Every row gives one point. Examples show where two turns around zero, p and q, send a point. Write where each new point lands after one turn and then the other. Backwards means that the second turn is done in reverse. Each puzzle has new turns, and all numbers are rounded.

Turn p:
0.185 -0.028 -> 0.174 -0.068
-0.064 -0.190 -> -0.104 -0.171
-0.121 0.219 -> -0.070 0.240
Turn q:
-0.143 -0.045 -> -0.149 0.016
0.302 -0.156 -> 0.215 -0.263
-0.107 0.177 -> -0.028 0.205
-0.051 0.024 -> -0.037 0.042
Where do these land?
q, then p: 0.096 0.169 -> 0.177 0.080
q, then p: -0.210 -0.309 -> -0.352 -0.125
p, then q: 0.087 -0.046 -> 0.043 -0.089
p, then q: -0.027 -0.011 -> -0.028 0.007
q, then p: 0.054 0.197 -> 0.160 0.127

Turn p:
-0.081 0.161 0.202 -> 0.023 0.163 0.215
0.109 0.308 -0.080 -> 0.022 0.312 -0.125
-0.125 -0.209 -0.056 -> -0.116 -0.221 0.018
-0.065 -0.018 0.014 -> -0.046 -0.022 0.046
0.162 -0.242 -0.080 -> 0.117 -0.232 -0.154
Turn q:
0.051 -0.006 -0.139 -> 0.076 -0.011 -0.127
0.011 0.090 0.069 -> -0.017 0.097 0.057
-0.121 0.134 -0.102 -> -0.120 0.098 -0.138
0.060 0.201 -0.137 -> 0.051 0.193 -0.152
-0.035 0.045 0.201 -> -0.079 0.059 0.184
0.033 -0.464 0.110 -> 0.088 -0.435 0.177
Where do these land?
q, then p: -0.066 -0.152 -0.137 -> -0.061 -0.181 -0.098
q, then p: -0.034 -0.095 0.136 -> 0.046 -0.081 0.141
p, then q: -0.152 0.079 0.015 -> -0.152 0.052 0.061
p, then q backwards: 0.196 0.184 0.208 -> 0.301 0.151 0.045
q, then p: 0.241 -0.183 -0.197 -> 0.200 -0.136 -0.268
p, then q backwards: -0.186 0.167 -0.024 -> -0.138 0.167 0.127

Turn p:
0.072 -0.071 0.098 -> 0.060 -0.001 0.127
-0.001 -0.082 -0.080 -> 0.050 -0.094 -0.041
-0.133 -0.192 0.171 -> -0.103 -0.170 0.211
0.062 0.345 -0.189 -> -0.008 0.266 -0.297
Turn q:
0.055 -0.120 0.026 -> 0.075 -0.107 0.031
-0.112 0.176 0.104 -> -0.142 0.158 0.097
0.266 -0.122 -0.068 -> 0.284 -0.076 -0.063
0.119 -0.060 -0.168 -> 0.129 -0.045 -0.165
-0.329 0.126 0.106 -> -0.347 0.071 0.101
Where do these land?
q, then p: 0.000 0.149 -0.246 -> 0.004 0.032 -0.286
p, then q: -0.043 -0.189 -0.049 -> 0.073 -0.183 0.030
q, then p: 0.102 -0.316 0.106 -> 0.203 -0.147 0.243
q, then p: 0.033 0.179 0.161 -> -0.108 0.207 0.067
p, then q backwards: -0.093 0.177 0.028 -> -0.128 0.147 -0.051

Turn p:
0.143 0.063 -0.049 0.092 -> 0.128 0.065 0.071 0.098
-0.067 0.030 0.106 0.171 -> -0.067 -0.103 0.161 0.069
-0.089 0.027 -0.458 -0.001 -> -0.046 0.147 -0.316 0.308
0.023 0.055 0.181 -0.203 -> -0.033 0.079 0.052 -0.260
-0.010 -0.174 0.220 -0.059 -> 0.017 -0.187 0.033 -0.214
Turn q:
-0.172 0.190 0.277 -0.065 -> -0.094 0.258 0.249 0.095
0.109 0.052 -0.185 -0.060 -> 0.022 0.024 -0.218 -0.063
0.141 -0.021 -0.050 0.099 -> 0.143 -0.068 -0.082 0.030
0.018 -0.055 -0.176 0.046 -> -0.022 -0.118 -0.148 0.001
0.066 0.058 -0.131 0.136 -> 0.060 -0.049 -0.154 0.117
-0.047 0.122 0.382 -0.144 -> 0.028 0.279 0.323 -0.034
-0.115 -0.347 -0.118 -0.011 -> -0.136 -0.327 0.030 -0.145
Where do these land?
q, then p: 0.284 0.027 -0.015 0.095 -> 0.277 0.104 -0.020 0.053
q, then p: -0.283 0.039 -0.119 -0.190 -> -0.352 -0.007 -0.087 0.016
p, then q: 0.048 -0.233 0.123 0.152 -> 0.126 -0.201 0.092 -0.173
q, then p: -0.375 0.079 0.019 0.008 -> -0.321 -0.161 0.113 0.075
q, then p backwards: 0.216 0.082 0.071 -0.097 -> 0.218 0.030 -0.022 -0.138
q, then p: 0.110 0.005 -0.080 0.032 -> 0.098 0.039 -0.074 0.054

Turn p:
0.300 -0.145 0.243 0.277 0.133 0.195 -> 0.067 -0.246 0.230 0.309 0.284 0.091
-0.032 0.037 -0.068 -0.214 0.116 -0.102 -> 0.026 0.066 -0.106 -0.195 0.058 -0.138
-0.037 0.018 0.007 -0.290 -0.153 0.076 -> 0.048 -0.026 0.043 -0.306 -0.105 0.076
-0.028 0.176 -0.197 -0.298 -0.050 0.106 -> 0.140 0.207 -0.056 -0.311 -0.032 0.101
0.001 -0.172 0.095 0.195 0.000 -0.176 -> -0.085 -0.165 -0.020 0.218 -0.058 -0.147
-0.100 0.009 0.240 0.329 0.090 -0.052 -> -0.291 -0.041 0.100 0.289 0.072 -0.040
0.116 0.063 -0.061 -0.118 -0.132 -0.053 -> 0.155 0.047 0.073 -0.096 -0.111 -0.047
-0.211 -0.026 -0.261 -0.111 0.001 0.148 -> 0.010 0.096 -0.276 -0.139 -0.047 0.201
-0.008 0.041 0.003 0.231 -0.006 -0.142 -> -0.068 0.064 0.013 0.231 -0.061 -0.097
Turn q:
0.076 -0.083 -0.157 -0.115 0.075 0.063 -> 0.144 -0.011 -0.088 -0.097 0.014 0.149
0.059 0.131 0.006 0.085 0.088 0.043 -> -0.038 0.147 -0.013 0.091 0.066 0.041
-0.187 -0.048 -0.210 0.003 -0.293 -0.254 -> -0.161 -0.243 -0.243 -0.072 -0.254 -0.135
0.061 0.050 -0.277 0.004 -0.157 0.203 -> -0.043 0.096 -0.095 -0.091 -0.236 0.255
-0.201 0.007 0.291 -0.216 0.166 -0.088 -> -0.035 -0.093 0.157 -0.159 0.319 -0.214
0.295 0.076 0.094 0.121 -0.027 0.171 -> 0.122 0.277 0.139 0.144 -0.102 0.063
-0.152 -0.050 0.167 0.025 0.214 -0.033 -> -0.039 -0.112 0.107 0.063 0.264 -0.043
-0.090 0.051 -0.091 -0.021 -0.015 -0.367 -> -0.063 -0.120 -0.282 0.014 0.029 -0.235
0.140 -0.135 0.178 0.115 -0.051 0.261 -> 0.114 0.058 0.319 0.108 -0.100 0.117
Where do these land?
q, then p: 0.134 0.105 -0.175 0.111 -0.046 -0.269 -> 0.150 0.194 -0.150 0.168 -0.188 -0.024
q, then p: -0.162 -0.043 -0.226 -0.272 0.124 0.171 -> 0.116 -0.070 -0.129 -0.311 0.188 0.175
p, then q backwards: -0.118 -0.227 0.069 0.016 0.195 -0.063 -> -0.222 0.003 -0.077 0.033 0.079 -0.223
q, then p: 0.285 0.063 -0.148 -0.012 -0.101 0.071 -> 0.182 0.186 0.171 -0.011 -0.115 0.110
p, then q: -0.093 0.035 0.126 0.090 -0.173 0.271 -> -0.109 -0.001 0.318 -0.062 -0.023 0.141
q, then p: -0.068 -0.123 0.284 0.086 -0.065 -0.343 -> -0.074 -0.173 -0.078 0.217 -0.113 -0.359
q, then p: -0.056 0.197 0.203 -0.068 -0.009 0.189 -> -0.244 0.095 0.134 -0.162 0.087 -0.058
p, then q: 0.078 -0.008 -0.133 0.048 0.075 -0.026 -> 0.043 0.087 -0.108 0.101 -0.010 0.036

Turn p:
0.188 0.227 -0.196 0.135 0.279 -0.213 -> 0.217 0.274 -0.013 0.356 0.114 -0.072
0.012 -0.034 0.270 0.022 -0.099 -0.179 -> -0.211 -0.060 0.122 0.056 -0.126 -0.186
-0.109 -0.233 -0.185 -0.136 -0.100 0.001 -> 0.054 -0.165 -0.218 -0.068 -0.166 0.138
-0.001 -0.093 0.201 -0.259 -0.151 0.086 -> -0.034 -0.124 0.089 -0.280 -0.183 -0.099
0.062 -0.015 -0.061 0.241 -0.178 0.050 -> -0.075 -0.106 0.133 0.132 0.067 0.209
-0.288 -0.069 -0.024 -0.236 -0.057 0.033 -> -0.088 0.022 -0.227 -0.251 -0.154 0.043
0.013 -0.016 -0.064 0.118 0.226 0.174 -> 0.106 -0.008 -0.075 -0.003 0.288 0.000
0.123 0.233 0.058 0.114 0.081 0.047 -> 0.034 0.168 0.187 0.060 0.160 -0.035
Turn q:
0.086 0.053 0.214 0.187 -0.200 0.181 -> -0.045 -0.265 0.143 0.126 -0.234 0.016
-0.148 -0.143 0.042 0.115 -0.022 -0.143 -> -0.205 0.080 0.024 0.039 0.022 -0.165
0.199 0.122 -0.248 0.027 0.079 -0.061 -> 0.289 0.045 -0.106 0.127 0.114 -0.021
-0.276 0.214 0.089 -0.154 0.060 -0.024 -> -0.005 0.259 0.116 -0.208 -0.164 0.086
0.079 -0.113 0.143 0.102 0.115 -0.129 -> -0.059 -0.063 0.162 0.014 0.162 -0.140
0.160 0.063 0.041 -0.062 -0.047 -0.170 -> 0.154 -0.071 0.005 -0.096 0.021 -0.167
-0.099 -0.196 -0.281 -0.214 0.016 0.345 -> -0.128 0.015 -0.342 -0.002 0.080 0.390
Where do these land?
p, then q backwards: -0.134 0.353 -0.043 0.064 -0.336 0.216 -> -0.330 0.064 0.167 -0.154 0.301 0.231
q, then p: 0.138 -0.089 0.116 -0.010 0.317 -0.243 -> 0.056 0.109 -0.064 0.036 0.073 -0.417
q, then p: -0.205 0.136 -0.113 0.019 0.031 0.179 -> -0.041 0.087 0.170 -0.115 0.107 0.209
p, then q: -0.006 -0.105 -0.251 -0.041 0.028 -0.015 -> 0.079 -0.112 -0.151 0.165 0.045 0.075
p, then q: 0.025 0.001 0.188 -0.015 -0.083 0.201 -> -0.107 -0.010 0.066 -0.248 0.067 0.041
p, then q: 0.318 -0.039 0.104 -0.160 0.079 -0.208 -> 0.050 -0.178 0.048 0.007 -0.009 -0.390
q, then p: 0.089 -0.127 0.059 0.166 0.020 -0.050 -> -0.118 -0.060 -0.102 0.121 0.063 -0.108
p, then q backwards: -0.224 -0.130 -0.060 -0.022 -0.055 -0.080 -> -0.081 -0.119 -0.086 -0.075 -0.185 0.112

Turn p:
0.047 -0.083 -0.064 0.100 0.009 -0.081 -0.022 -0.091 -> -0.016 0.035 -0.057 -0.010 -0.045 -0.006 -0.104 -0.145
-0.547 0.026 0.076 0.076 0.107 0.064 -0.031 -0.174 -> -0.478 -0.171 0.081 -0.039 0.162 0.171 -0.150 0.120
0.088 0.151 0.017 -0.032 -0.275 0.010 -0.033 -0.154 -> -0.025 0.116 0.085 -0.080 -0.274 0.102 0.139 -0.007
0.072 -0.125 0.111 -0.325 -0.215 0.109 -0.039 0.703 -> 0.515 -0.359 -0.089 0.094 -0.063 -0.136 0.165 0.482
0.088 -0.048 0.234 0.103 0.157 0.104 -0.083 -0.014 -> 0.004 -0.092 0.213 0.182 0.074 -0.089 -0.002 -0.134
0.123 0.191 -0.171 0.096 0.101 -0.085 -0.121 -0.164 -> -0.004 0.320 0.019 0.060 0.007 0.137 -0.091 -0.124
0.033 0.120 0.085 0.075 -0.008 -0.349 -0.037 -0.176 -> -0.144 0.256 0.079 -0.019 -0.172 -0.147 -0.194 -0.021
0.124 0.056 -0.105 -0.167 0.108 -0.037 0.052 -0.186 -> 0.058 0.207 0.061 -0.196 0.102 0.006 0.023 -0.091
-0.017 -0.236 -0.088 -0.100 -0.016 0.097 -0.018 0.091 -> 0.154 -0.210 -0.087 -0.099 0.062 0.044 -0.025 -0.019
-0.027 -0.047 -0.131 0.098 -0.060 0.128 0.150 0.164 -> 0.016 -0.103 -0.246 0.070 0.041 0.034 0.140 0.009
0.015 -0.004 0.035 0.076 0.093 0.041 0.182 0.001 -> -0.081 0.000 -0.059 0.038 0.107 -0.114 0.100 -0.070
Turn q:
-0.044 0.151 0.085 -0.021 0.091 -0.137 0.215 0.074 -> 0.095 0.134 0.126 0.097 0.091 0.030 0.122 0.187
-0.067 -0.172 -0.061 0.078 0.010 -0.100 -0.021 0.064 -> -0.063 -0.182 0.036 0.097 0.043 -0.091 0.022 -0.013
0.330 -0.138 -0.280 -0.059 -0.225 0.206 0.061 -0.073 -> 0.053 -0.263 -0.227 -0.278 -0.175 0.229 0.130 -0.105
-0.067 -0.100 -0.058 -0.094 0.197 0.351 0.115 -0.121 -> -0.141 0.038 -0.182 -0.013 0.225 0.310 -0.085 -0.088
0.153 -0.036 0.058 0.380 0.288 -0.091 0.002 -0.062 -> 0.339 -0.086 -0.121 0.142 0.268 -0.174 -0.074 -0.054
0.104 -0.047 0.018 -0.095 0.018 0.118 -0.115 -0.249 -> -0.049 0.067 -0.142 -0.234 0.063 -0.010 -0.055 -0.151
-0.118 -0.040 0.185 -0.056 0.002 0.033 0.077 0.197 -> -0.051 0.002 0.238 0.074 0.033 0.102 -0.115 0.098
-0.304 -0.017 -0.030 -0.190 -0.115 -0.152 0.078 -0.023 -> -0.297 0.089 0.175 0.069 -0.028 -0.031 0.197 0.025
0.011 0.009 0.061 -0.202 -0.106 -0.102 0.098 0.220 -> -0.061 -0.035 0.208 -0.064 -0.102 0.062 0.048 0.235
0.162 0.247 -0.222 0.139 -0.012 -0.128 -0.444 -0.138 -> 0.111 0.088 -0.368 -0.030 -0.273 -0.389 -0.053 -0.058
-0.160 0.144 0.244 0.120 -0.147 0.002 -0.067 0.112 -> 0.065 0.148 0.256 0.142 -0.145 -0.039 -0.138 -0.073
Where do these land?
p, then q: 0.020 0.272 0.061 -0.113 -0.247 -0.140 0.032 -0.097 -> 0.008 0.149 0.234 0.027 -0.265 0.134 0.072 0.103
q, then p: -0.125 -0.217 0.054 0.124 0.030 -0.214 0.165 -0.133 -> -0.178 0.006 0.035 -0.020 0.170 -0.285 -0.072 -0.154
q, then p: 0.098 -0.119 -0.066 0.174 0.082 0.321 0.193 0.022 -> 0.119 -0.107 0.024 0.029 0.167 0.196 0.090 -0.323
p, then q backwards: 0.202 -0.127 -0.068 -0.034 0.039 -0.003 -0.159 0.012 -> 0.119 0.045 0.133 0.213 -0.045 0.090 0.004 -0.018
p, then q: -0.125 -0.121 -0.033 -0.256 0.099 -0.054 0.107 -0.149 -> -0.238 0.084 -0.001 -0.133 0.106 -0.031 -0.059 0.214
q, then p: 0.199 -0.033 -0.147 0.066 0.230 -0.014 -0.049 0.222 -> 0.288 -0.086 -0.212 0.110 0.032 0.024 -0.143 -0.048
p, then q: -0.193 0.030 0.140 0.045 -0.283 -0.177 -0.168 0.314 -> 0.010 -0.353 0.182 0.129 -0.330 -0.040 -0.112 -0.010
q, then p: -0.156 0.252 0.310 -0.139 -0.065 0.075 -0.103 -0.077 -> -0.115 0.195 0.288 0.108 -0.115 0.101 0.075 0.234
q, then p backwards: 0.080 0.063 -0.252 0.133 0.116 0.206 -0.019 -0.114 -> 0.035 -0.097 -0.310 0.178 -0.049 0.035 0.071 0.118

Turn p:
-0.079 -0.071 -0.095 0.076 -0.144 0.055 0.012 -0.036 -> 0.123 -0.052 -0.049 0.058 -0.075 -0.048 -0.055 0.129
-0.184 -0.119 -0.137 0.134 -0.123 -0.128 0.221 -0.052 -> 0.161 -0.193 -0.109 0.138 0.076 -0.144 0.119 0.183
-0.278 -0.014 0.074 -0.057 -0.008 -0.148 0.015 0.192 -> -0.123 -0.077 -0.027 -0.166 0.023 -0.041 0.210 0.223
-0.024 0.352 0.059 -0.075 -0.095 0.318 -0.019 0.021 -> -0.075 0.202 -0.007 0.105 -0.376 0.192 0.083 -0.042
0.210 -0.135 0.090 0.095 -0.023 0.161 -0.445 -0.024 -> -0.066 0.189 0.125 -0.114 -0.033 0.026 -0.483 0.017
0.058 0.020 -0.127 0.128 -0.080 -0.104 -0.331 -0.201 -> 0.153 0.310 -0.038 -0.005 0.114 -0.107 -0.224 0.090
-0.139 0.114 0.082 -0.152 -0.126 0.025 0.162 -0.132 -> -0.016 0.003 -0.101 0.055 -0.201 -0.154 0.203 -0.060
0.244 -0.063 -0.042 -0.302 0.006 -0.024 0.164 0.155 -> 0.112 -0.168 0.219 -0.165 -0.036 0.054 0.121 -0.271
0.187 -0.070 -0.098 0.146 0.327 -0.102 -0.143 -0.054 -> -0.008 0.073 -0.036 -0.008 0.366 0.138 -0.196 -0.117
0.148 -0.071 0.095 0.020 -0.150 -0.113 0.189 0.113 -> 0.016 -0.161 0.262 0.080 0.017 -0.110 0.081 -0.017
-0.144 0.055 0.100 -0.012 0.416 0.061 0.176 0.019 -> -0.277 -0.128 -0.240 0.024 0.125 0.193 0.142 -0.134
Turn q:
-0.207 -0.251 -0.103 0.006 -0.142 0.084 0.170 0.266 -> -0.159 -0.235 -0.055 0.276 -0.271 0.005 -0.078 -0.067
0.311 0.195 -0.116 0.005 0.177 0.044 -0.082 0.144 -> 0.247 -0.071 -0.177 -0.016 0.273 -0.012 -0.062 0.181
0.056 0.325 -0.085 0.097 0.083 0.112 -0.244 0.170 -> 0.157 -0.066 -0.192 -0.208 0.158 0.119 -0.279 0.085
-0.140 -0.056 -0.116 -0.145 -0.027 0.004 0.048 -0.194 -> -0.129 0.166 -0.037 0.082 0.002 -0.020 0.057 -0.205
0.126 0.181 -0.177 0.189 0.019 -0.204 -0.192 0.068 -> 0.183 -0.024 0.030 -0.125 0.168 -0.195 -0.284 0.036
-0.135 -0.258 -0.026 0.165 -0.039 0.156 0.043 -0.115 -> -0.085 -0.121 0.203 0.123 -0.051 0.146 0.033 -0.225
0.203 0.163 0.076 -0.099 0.134 -0.132 -0.180 0.058 -> 0.121 0.012 -0.123 -0.226 0.159 -0.132 0.050 0.168
-0.061 0.018 0.269 -0.124 0.015 -0.058 0.043 -0.139 -> -0.125 0.156 0.061 -0.137 -0.080 0.029 0.201 0.081
-0.125 -0.151 -0.062 0.109 -0.321 0.137 0.276 -0.056 -> 0.008 0.052 0.156 0.310 -0.305 0.129 -0.047 -0.143
0.156 -0.012 0.259 -0.224 0.053 -0.088 -0.173 -0.132 -> 0.052 0.081 -0.040 -0.273 0.028 -0.087 0.322 0.046
-0.184 -0.153 0.080 0.021 0.048 -0.056 0.290 -0.070 -> -0.270 0.051 0.173 0.192 -0.082 0.017 0.084 0.043
Where do these land?
q, then p backwards: -0.187 0.194 0.199 0.206 -0.005 -0.218 -0.229 -0.183 -> 0.142 -0.098 0.135 -0.206 -0.023 -0.086 -0.392 0.189
p, then q backwards: 0.107 0.010 0.285 -0.004 -0.198 0.146 -0.081 -0.058 -> -0.235 -0.059 -0.010 0.086 -0.196 -0.211 0.119 0.007
p, then q: -0.125 -0.023 -0.032 -0.003 0.119 0.171 0.058 0.156 -> -0.020 -0.118 -0.092 0.138 -0.089 0.123 0.022 -0.152
p, then q: -0.105 -0.241 0.147 0.265 -0.252 -0.107 0.089 -0.041 -> -0.087 -0.306 0.152 -0.089 -0.080 -0.290 -0.097 0.115
p, then q backwards: 0.044 0.142 -0.064 0.025 -0.059 0.169 0.129 0.226 -> 0.008 -0.097 0.178 0.102 -0.092 0.215 0.143 -0.004
p, then q: 0.093 -0.169 -0.199 -0.132 0.223 -0.121 0.055 -0.211 -> 0.040 0.087 0.004 0.061 0.364 -0.115 0.169 -0.138
p, then q: 0.142 0.238 -0.147 -0.027 0.190 0.223 -0.237 0.014 -> 0.174 0.159 -0.179 -0.104 0.076 0.346 -0.069 -0.111
p, then q backwards: 0.123 -0.143 -0.029 -0.143 0.047 -0.202 0.226 0.193 -> 0.140 -0.270 0.083 0.142 0.147 0.024 -0.204 -0.072
q, then p: 0.036 -0.036 -0.042 -0.110 -0.151 0.157 -0.152 0.128 -> 0.277 -0.041 0.010 0.015 -0.043 -0.053 -0.119 -0.076
q, then p backwards: -0.190 -0.225 -0.107 0.141 0.052 -0.110 -0.073 0.016 -> 0.166 -0.174 0.259 -0.026 0.039 0.009 0.105 -0.006
q, then p: 0.063 0.251 -0.012 -0.218 0.033 -0.108 0.215 -0.239 -> -0.033 0.216 0.026 0.160 0.037 0.251 0.303 0.016
